Rows are points. The points of each table are mixes of a few directions, plus a little noise. How many directions does each table use, and how many do they share? Where both have some left over, give the other angles between the two spaces (their principal angles), to ten degrees, smallest first.
In the rows, zero is written as 128.

First (7 x 3)
[[105 123 130]
 [153 139 177]
 [174 138 125]
 [121 129 155]
 [ 96 112  53]
 [111 124 139]
 [137 129 117]]
Second (6 x 3)
[[ 71 111 101]
 [149 134 132]
 [121 125 114]
 [131 128 120]
 [176 146 191]
 [120 124 110]]
Directions: first 2, second 2, shared 2

First (8 x 6)
[[127 128 128 128 128 128]
 [ 79 128 141 108 129 115]
 [ 76 128 142 107 129 114]
 [161 128 119 142 128 137]
 [ 87 128 139 111 128 117]
 [239 129  98 173 127 158]
 [ 78 128 141 108 129 115]
 [176 128 115 147 127 141]]
Second (7 x 6)
[[114 122 110 103 127 164]
 [134 130 135 138 128 113]
 [142 134 145 152 129  92]
 [139 132 141 148 129  99]
 [ 90 113  81  60 126 227]
 [136 131 137 140 128 111]
 [143 135 147 155 129  89]]
Directions: first 1, second 1, shared 0; angles 80

First (11 x 11)
[[187 103 109 177 109 125 187 214  62 136 135]
 [149  89 202 135 125 147 133 134 123 116 161]
 [ 88 136 116 120 127 113 106  88 163 120 134]
 [167 160 147 123 111 131 145 121 112 133 125]
 [153 166 158 103 122 138 125  99 130 133 118]
 [ 79 104 116  96 179 151  80 126 153 134 100]
 [153 143 134 126 122 132 140 134 113 134 122]
 [ 84 144  65 129 130 103 115 111 150 129 116]
 [ 70 125  59 137 134 100 111 119 155 125 122]
 [121 126 125 140 114 114 134 120 134 120 144]
 [156 111 177 121 136 153 131 142 114 129 132]]
Second (10 x 11)
[[120 168 152 143 139 107 110 158 150 108 128]
 [109  89 136 122 129 131 108 101 121 143 119]
 [102  99 155 102 151 145  71  84 131 146 107]
 [131 123 155  95 137 142  91  88 105 163  80]
 [120 119 113 140 123 124 156 146 146 107 158]
 [182 152  94 168  97 108 145 146  68 148 124]
 [114  87  97 113 117 147 200 130 156 107 165]
 [137 158 117 135 144 138 113 138 143 112 150]
 [ 99 145 142 146 130 104 154 176 179  83 156]
 [166 142 121 118 113 134 135 113  82 162  92]]
Directions: first 4, second 5, shared 2; angles 80, 80

First (9 x 14)
[[169 165 142 163 126 148 174 157 109  94 115 183 174 143]
 [167 145 136 145 113 132 165 162 163 132 122 115  94 163]
 [144  97  93  91  97 127 116 125 154 136 146  80 113 143]
 [128  93 128 106 127 128 129 129 153 125 118 109 115 135]
 [128 181  99 127  86 118  94 116  80 142 184 140 154 117]
 [115 151 117 109  90 107  89 118 113 148 170 122 120 122]
 [ 79 100 175 132 185 120 120 109 119 114  89 163 138  97]
 [142  89 121 131 160 155 159 129 141 101  94 128 155 131]
 [ 78 133 140 150 166 114 107 106 126 159 118 113  89 101]]
Second (9 x 14)
[[147 161 158 129  95 115 136 153 130 124 140 157 118 147]
 [146 159 157 129  97 116 136 152 130 124 139 156 119 146]
 [145 158 156 129  98 116 135 151 130 124 139 155 119 146]
 [144 156 153 129 101 117 135 149 129 125 138 153 120 144]
 [ 82  47  54 126 208 159 109  67 124 138  99  56 152  81]
 [ 90  61  67 127 194 154 112  78 124 136 104  68 148  89]
 [118 110 112 128 146 135 124 115 127 130 122 112 133 118]
 [135 140 139 128 116 123 131 137 129 127 132 139 125 135]
 [146 159 156 129  97 116 135 151 130 124 139 155 119 146]]
Directions: first 5, second 1, shared 1
